Each row of a before or after table is a point. One or more steps were done to the points. Then noise was added and the rows were shuffled. The steps act on columns, c1 being the first. Write out the steps. A step turns or swaps two columns, mirrors them in a line or flattens them onto one, adds a multiple of one to another, or multiplies or shifts one. Angles are multiples of 10 degrees, from the lower column toward the higher: turns from -170 to 170, lines from 10 to 170 but not 90. Use the fewest steps. Two steps may share a column if one is a turn and the other turns, adds or multiplies; they go together, in the order done. Otherwise the lowest column goes first.

Before, 10 rows:
[[ -4 -14  -6]
 [-12 -12 -17]
 [-11  -6  -2]
 [  6 -15   1]
 [ 37   9  -3]
 [ 14   0 -20]
 [ -8  -8  -2]
 [ -8 -14  -4]
 [  5 -11 -19]
 [ -6 -14   1]]
After:
[[-19  -7  -1]
 [-19 -12 -16]
 [ 60   9  -3]
 [-12  -8  -2]
 [  7 -11 -18]
 [-15 -15  -5]
 [  8 -13   0]
 [ 23   0 -20]
 [-10 -15   1]
 [ -7 -14  -7]]
Steps: multiply c1 by 1.6

Before (10 x 4):
[[  2 -18  15  12]
 [-25   4  -6  57]
 [  2  40 -24   8]
 [  9  13  15   6]
 [-28  41 -10 -20]
 [-19 -16 -35  15]
 [-40 -14  30 -13]
 [-49  17  -7   4]
 [ 12 -48  13   3]
 [ -6 -18 -21  36]]
After, 10 rows:
[[-40 -31 -20  14]
 [ 13  -4 -49  -3]
 [ 10 -19  11  -2]
 [ -3  36 -10  25]
 [  9  -9 -21   6]
 [  4  16  42   5]
 [ 16   3   0  55]
 [-35   0  18  32]
 [ 20  21 -13  33]
 [-33   0  41   2]]
Steps: turn c1 and c4 by -40 degrees; turn c2 and c3 by 100 degrees

Before, 14 rows:
[[ 10   3  -7   3   5   2   2   2]
 [ -2 -10   5  -2   6  -2 -10   5]
 [ -4  -3   4  -8   1  -1  -7  -2]
 [  8   1   5  -7   9  -3 -12  -5]
 [ 10   7 -11   4   7  -6 -15  -7]
 [  2   3  -5  -1  18  -9 -10  -7]
 [ 21   3   2   8  -9  -3   3  10]
 [ 20   0   1  14  -8  20  -3   3]
 [  1   5   2  10  -2  -2  17   7]
 [-10   4   5 -21   4  -6 -10   1]
 [ 12   2   9  13 -12   3  -1  -6]
 [  9  14  12   5   4   3  16  11]
 [ -1  25   6  12  -3   0  14  22]
 [  5   6  -6  -1  -3  13  26   8]]
After:
[[-15  -2  11  49   1  20  -2   2]
 [  0   0  -6 -23  -2  -1  -6   1]
 [ -1   6  15  -1   8  -5 -15  -9]
 [ -3   0  12  -1   7   1   2  -1]
 [  4  -1 -11 -61  -7  -6 -10   0]
 [  0  -1   8   1  -3  12  26   3]
 [ -2  -1   0  29   3  -2  17   2]
 [-15   3   0  52  -4   1  -1  -3]
 [ -9   2   2 -31   4  -3 -12  -3]
 [-18  -3  12  34  -4  -3   3   5]
 [ -3  -1  -5  37   4   0  14   1]
 [-15   0  -2   7   6   2  16  -1]
 [  2   4   5 -30  15  -8  -9  -6]
 [ -3  -7  -6 -15   5  -2 -10   8]]
Steps: turn c1 and c3 by 140 degrees; flatten c2 and c8 onto the line at 130 degrees; turn c4 and c5 by 30 degrees; multiply c4 by 3

Before, 12 rows:
[[ -7  -9   2  12 -12  -4  -4   4 -15   3  -8]
 [ 13  10   0   9   2  -7   8  11  -3 -11   6]
 [  7 -10  13   7  -5   9  -6   3  -4  -2   8]
 [ 12   8  -1   9  -9   0 -18   5  11   3  -1]
 [  8   8  -1   1 -14 -13   1  -7   1  13   1]
 [ -5  -2   0   3   0   0   1   1   5   2  15]
 [  1  -8  -3   0   3   7  17  -1   7  10  -6]
 [  8   5   7   0   5   7   7   7   4  15   1]
 [ 10   1  -8  -5   0   2   1  -1   2  13   1]
 [  3   5   1  20   0   4  -4 -16 -14 -12   0]
 [ -1  -3   0   8   3 -14 -12  -6   1   5  -3]
 [ -4   3   2   1  -5  -6   3   3  -8  -8  -8]]
After, 12 rows:
[[ -8   5   0  27   2 -11 -26  11  -3 -41   7]
 [  5  -2   2   3  -5  -8  -1   4  -8 -38  -8]
 [-19   9  -1  27  -9  -5  20   6  10 -27  -2]
 [  4  -3   1   9   0   1   3   2   6 -28  15]
 [ -3  14   8   0   5   2 -20   7   4 -16   1]
 [-10  -3  13  22  -4  13   3   4  -4 -31   8]
 [ -9   3  -8 -15   0   0 -11  -1   3 -17   1]
 [  7  -3  -3   0   2  10 -30  -1   7 -20  -5]
 [ -5  10   1  59   0   0   4 -16 -13 -42   1]
 [ -6 -18   0  24   3 -10  22  -6   1 -25  -3]
 [  4 -15   2  36 -11   2  14   3 -15 -26  -8]
 [ -6  -3  -1   4 -14 -15  -9  -7   0 -17   1]]
Steps: turn c1 and c7 by -150 degrees; multiply c7 by 2; turn c2 and c6 by -40 degrees; multiply c2 by 1.6; multiply c4 by 3; shift c10 by -30

Before, 9 rows:
[[-10   9   3 -15  14   9   2   1 -16   0  13  17]
 [ -5  -3  18  -9 -12   2   7   8   8  12  18  10]
 [  8 -10   1  -5  -4  -1 -17   3  -4 -13  -8  -6]
 [ -5  23  -4 -17   6  12  -9  -7  -6   4   9   3]
 [ 20  24  24 -21   7   1  -9 -16 -16   2  -7   1]
 [  3  13   6   8  -3   2  14 -13   5   3  -9  21]
 [ -1  -5  -7   7  -6 -20  -4   9  -4   2  10  12]
 [ 18 -10  -7 -10  10   1 -12 -11  14   0  -6  -4]
 [ 16  11  11  10  -6   1  -3   5  -8  18   0   2]]
After, 9 rows:
[[-15  -3  15  -9   9   2   7 -11 -11  16  10  -3]
 [ 23 -11   4  -4   7   0 -18  -1   3 -16  -2   8]
 [ 62  25  -2 -20   0   2 -11 -29  16   3  -2  -2]
 [-31   8   4 -13  -5   9   1  -2  20  13   4  12]
 [ -3  -5   5   8   8 -21  -3  11   3  11   5   6]
 [  8  14 -10  10   2   2  15 -11  -5  16  -2  12]
 [ 46  10   8  10   9   2  -3  -6   5  14  -1 -11]
 [-14  24  -8 -17  -4  12  -9  -1   8   5   4  -2]
 [ 53 -12 -12 -10 -13   3 -10   0  -9  -4  -1  -2]]
Steps: multiply c1 by 3; turn c3 and c8 by -60 degrees; turn c5 and c9 by 160 degrees; turn c10 and c12 by -50 degrees; multiply c11 by 0.4

Before:
[[-31 -15  10 -11 -40  34  24 -30  -9  29 -39 -29  31  -9 -14   6 -26 -13]
 [ 40  28  16 -28  -6 -27 -12  -1 -34 -26  17  -6  -5 -13  10  -8  26 -16]
 [ -3 -31  15 -22  10  -9  15 -19  16  22  13 -13 -13 -16   2   2  38  20]
 [ -5  33  -2  10  38  32   7 -16  26 -13 -35   0  20  -1 -45   2   3  -8]
 [ -2  50  25 -19 -28  13   7   5 -23 -10  -5  38 -13  22 -20   7  -7  34]
 [ 30  -2  -5  -2 -51  24 -13  -3   0   0  32  24  -1   1  -3  -1 -31   4]
 [ 37 -12  22  -1  -3 -12 -26  46  -5   7  -4  12   2  29  15 -23   3  -8]
 [ -9  20 -48  -8 -22  13  34  26 -42  23 -17 -11   2 -14 -35   2  -8  17]
 [ -6   1 -24 -15   1  30   0  -2  12  28  -4  18  36   0 -15   4 -24 -18]]
After, 9 rows:
[[ 13 -14 -26   1   8  29  -2  -5  11  19  -4 -15  36   1 -15   5 -23 -16]
 [ 38  -4  -6  -3 -50  22 -12  -4   0  -2  30  12  -3  -1  -2  -1 -29   4]
 [-13  -5 -49  20  -4  13  32  24 -43  16 -15   0   4  -7 -36   1  -7  19]
 [ -4  11  -2  29  62  31   8 -17  27 -10 -35  -3  20  -2 -45   3   5  -6]
 [ 28  -3  20  -9 -12 -11 -25  40  -6   2  -5  26   2  37  15 -19   2  -5]
 [-39 -10  10 -12 -31  34  24 -30  -9  21 -40 -13  29 -12 -14   6 -26 -14]
 [ 13 -29  13  27 -10 -26 -11   0 -35 -21  13  40  -5 -10  13  -9  24 -18]
 [-14 -22  16 -33  10 -11  15 -15  17  17  13   0 -16 -21   1   2  37  19]
 [ 30 -19  27  49 -17  13   8   0 -24  -8  -3 -23 -10  24 -20  10  -7  34]]
Steps: mirror c1 and c12 in the line at 30 degrees; swap c2 and c4; add -0.5 times c15 to c5; turn c8 and c14 by 10 degrees; multiply c10 by 0.7

Before:
[[  8  -1  -9  -8 -18  16   9 -13 -14 -26  19 -14  -7   1  16 -21   4 -21
  -20  10   0   8  -6  -6]
 [-17  14   1  12  13   9 -16  26  -4 -21  17  13 -21  16  14  -5   1 -18
  -13  -6   4  -9 -26  -9]
 [ -1  18   9 -10 -12 -10   8  -3  19  -6 -16  19  -2   7   5 -23 -23   2
    9  13  -2 -19 -15  -3]
 [ 15   6  10  14   5   8 -10 -15  -4   9  -8 -16   1   0 -13  -1  -5  -6
    9 -27   1   4 -20   7]
 [-20  10 -10  -2  -3  -3  15   3  -2   3  12  20   4  15  -8  15 -20  15
   10  -3   8 -12 -11  12]
 [-20 -24   7  19 -16  12   4   1   9 -25  22  11   7   2  13   0   5   3
  -15 -27   9  -3  -1   4]
 [  5 -24   4  18   7 -11 -14  -9   4   2  -5  10 -10   5   1  13  -8  18
    1  13  -2   1   0   0]
 [ 19 -19 -13  13   2   3  -8 -13 -20   6 -18 -16   8  36  14  -6 -20 -17
  -17 -18   6 -21 -26 -25]
 [ -7  17  -8  -1 -10  11   9  13  16   3  -2 -14 -10  16  -9 -12  -6   0
    9   3  17  12   2  -8]
 [  1 -18 -19  -2   1  29 -11  -4 -21 -18   1 -14 -10  21 -10 -25   0  16
  -23  13   1  22 -21  -7]
 [ 11   1  10 -11 -29   7  11  18   7  -8  -7 -16 -12  19   4   5 -15  -2
   -5  -3  21   5  -5 -24]
 [-12   5   6  -5   3 -10 -13  16  16   1  22  -4  15  18  -9 -10  14  12
    1 -22   3   4   6  -9]
 [  7  -6 -12  -4   4  -9  20  -5  -9  11   2 -18 -20   3 -15  -3 -22   4
  -13  -6  -8   2   1 -19]
 [ 11 -24   9  -3  10  -2  -4   7  22  -1   5  -6 -18   9   3  -6   5 -20
  -21   9   0   6 -20 -27]]
After:
[[  5 -59   3  19  -7 -10 -15  -8   3   0  -4   9 -10   4   1  15  -9  17
    0   0  -3  14   1   0]
 [ 11   4   9 -10  -1   7   1  17   9  -1  -8 -17 -13 -37   3  -4 -12   0
   -5  -5  21  -3  -9 -25]
 [ 11 -59   9  -2 -13  -1   2   7  24  17   5  -5 -18   3   3  -1   5 -19
  -20  -7  -1   9 -12 -26]
 [  1 -44 -19  -4 -19  30   8  -4 -21  10   3 -15 -10  -9  -9  -9   2  17
  -24 -20   2  13 -25  -7]
 [  6  -2  -9 -10   8  16  13 -13 -16  -9  19 -14  -7 -15  16 -17   2 -19
  -21  -9   0  10 -26  -6]
 [ -8  44  -9  -1  -9  10   9  14  16   2  -1 -14 -11 -16  -9 -11  -3  -2
    9 -11  18   1   4  -7]
 [ -1  45   9  -9   0  -9  15  -3  20  10 -16  19  -2 -14   5 -18 -23   3
    9  20  -2  11 -12  -1]
 [-20 -59   8  19   3  13   1   1   8 -11  22  12   7 -11  15  -2   5   1
  -14   3   8 -27 -22   3]
 [ 18 -46 -16  12 -31   2  -2 -14 -20  24 -18 -16   9 -16  14   1 -21 -18
  -16  20   3 -17  -9 -24]
 [-18  35   1  13 -21   9  -3  26  -3  13  18  13 -21   3  14   5   0 -18
  -13  10   4  -6 -31  -9]
 [-19  24 -10  -2 -12  -4  -1   4  -3  12  12  19   3  -8  -6   0 -21  15
    9  13   7  -4  -2  12]
 [  7 -15 -12  -5  -5  -9   9  -4  -9   4   3 -18 -19   1 -14 -10 -23   7
  -13  -1  -8  -6  10 -17]
 [-12  15   6  -7 -18 -10  -1  19  16  -5  21  -4  14  -5  -9   1  13  12
    1  -3   2 -21   5  -8]
 [ 14  14  12  15  -2  10  -2 -16  -5  22  -7 -16   1   6 -12   5  -7  -5
   11  -4  -1 -26  -2   6]]
Steps: multiply c2 by 2.5; turn c5 and c14 by 120 degrees; flatten c7 and c16 onto the line at 130 degrees; turn c10 and c23 by 60 degrees; turn c20 and c22 by 90 degrees

Before (14 x 32):
[[ 25 -20 -17 -13  11 -12  -5   7   0 -21   9 -26 -54  16  34  -3  20   0
  -24  33 -40  23  -6  20  14   4  -4   0  13  15 -19   3]
 [ 18   1  -3   3 -11  -6  25  -3 -25   4  -5  -4 -41  -1   9   7   2   6
   27  -4   6 -13 -24  31   8 -37   5  18   7  -9 -42  11]
 [-10  27  13 -33 -33   0   2  19  20  -1   3 -18 -21   5 -11  21  -8 -12
   12  10   0  31  18 -15  12  -3  23  25  -1 -18 -23   2]
 [-12  21  33 -12  12   8   8  13  17 -20 -30  10   0  -6 -23 -25  13 -31
    4  -3  13 -16   2  -6  43  12  -7   4  34  -8  30  37]
 [ -5  23   2   2  27 -16  15  16 -10  -3  -2   5   6  -4  -1  42  -7  23
   -4 -16 -15  22   6  -1   4  29  -3  -7   6  -5  18  28]
 [  3 -11   7  33  23 -26 -11 -26 -21 -10   4 -56   9 -24   6  -2 -22  25
   28 -55 -13  -1  18  14   7 -21  -8 -17 -22 -21 -17  22]
 [ 26   1  21 -18  -1   7   7  12  22 -29  -3   2 -17   5 -11   9   0  18
   16 -10 -11   0   0  11   1  10 -10  -6 -13  22 -12  16]
 [ -6  -2 -20  -9  -3 -12 -10   8 -13  31  18 -30 -11 -33  10  20  22  -6
  -10  16  12  14   1  -3  -1  13   6 -14   8  -4  21  10]
 [  4  10 -14 -13 -43  -6   3 -19  22  14  36   7   5  14  21 -26   5  13
  -24 -16  -1  33  22  14  45  -2  -1  29   6 -39   3  -4]
 [ 15  40  16 -16   5  16  -9 -14 -46  14  21   2  -9 -28   4 -18  10  -1
    5 -14   8   5  30  30 -30 -38 -26   3 -17 -29  -8  19]
 [  7   2  -5   1   8 -13  16  -5  -7 -21   3 -11  17 -12 -12  -9 -15  -4
    5 -19  14  16  16 -38  11 -19   8  24  14   9  15  -5]
 [ -1  12 -15   3 -17   7  59   1  -6 -15  32 -15  -1 -23  -2  20  -3  -6
   -4 -27 -20   1 -20  33  13   8 -10   6  25 -38  14  -2]
 [ 12   9  14   2   5 -20  46 -16   5   3  26  13 -28  18   1 -24  -6   4
  -35   6  24   0  27 -22   9   5  36 -19 -12  25 -48  25]
 [  1   2 -12 -34   4  -7  -3   6 -21   4  13 -21   5   4  32  23  -9   5
  -36  48 -24 -20 -29  -5  -8 -31 -31  21   2   8 -35  -6]]
After (14 x 32):
[[  1   3 -12  30   5 -23  48   7 -22   5  12 -27   5   4  31  25 -10   4
  -36  -3   9 -21 -27  -4 -32 -31 -29  22   3   8 -16  15]
 [ 14   9  14  27   4  18   6 -16   5   2  26  16 -30  18   1 -23  -6   4
  -36  45  -1   0  25 -24 -31   4  34 -19 -12  26 -38 -34]
 [ -2  11 -14   6 -16   7 -26   1  -6 -14  32 -19   0 -23  -3  20  -3  -6
   -4  59  11   3 -20  33  20   8 -11   6  24 -39  -1  12]
 [ 26 -20 -17  21  11  -3  34   5   0 -21   9 -36 -54  16  33  -3  20   0
  -25  -4  26  23  -5  20  -7   4  -5  -1  13  15 -23  17]
 [  2 -11   7   8  22  41 -54 -26 -22  -9   4 -59  10 -24   5  -2 -23  24
   29 -12   2  -2  17  14  -8 -20  -8 -17 -21 -22 -15 -13]
 [-10  26  12  19 -32 -28  10  21  21  -1   2 -17 -21   5 -12  20  -8 -11
   12   1  -6  31  17 -15  -9  -3  24  25   0 -18 -24  -2]
 [ 26   0  21   3  -2 -19 -11  11  23 -28  -4  -3 -16   6 -10   9  -1  19
   15   6  17   0   0  10  -8   9 -11  -4 -14  24  -7  -9]
 [ 14  42  16   4   5 -16 -14 -16 -46  14  21   1  -8 -29   4 -18  11  -2
    4  -8   4   4  30  29 -24 -37 -26   2 -17 -28  17 -19]
 [ -5  -1 -19  22  -2   2  16   5 -12  31  18 -27 -12 -33  10  20  22  -7
  -10 -10 -16  15   1  -2  17  12   7 -12   8  -3  15 -15]
 [-13  23  33 -13  12 -21  -2  14  17 -21 -31   7   1  -6 -21 -26  14 -31
    5   8  10 -18   3  -6  50  11  -7   4  35  -7 -14 -40]
 [ -6  23   4  12  27   8 -17  15 -11  -4  -2  -5   8  -4  -1  41  -6  23
   -5  15  28  21   7   1  17  28  -3  -8   5  -5  10 -18]
 [  7   0  -6  12   8   7 -20  -5  -7 -21   4  -5  18 -12 -12  -9 -15  -5
    6  16 -17  16  15 -39  18 -20   9  24  15   9   2  -2]
 [  4   9 -13  29 -44   1 -15 -19  22  13  36   7   7  14  21 -26   3  12
  -24   3   1  33  22  14  30  -2   0  29   7 -39 -32   5]
 [ 19   2  -3   0 -11   4  -4  -2 -25   3  -5  -3 -41   0   9   8   2   6
   27  24   0 -12 -24  32 -27 -37   6  18   7 -10 -32 -12]]
Steps: add -0.5 times c11 to c6; turn c4 and c6 by 120 degrees; swap c7 and c20; turn c21 and c32 by -150 degrees; turn c12 and c21 by 20 degrees; turn c25 and c31 by -50 degrees
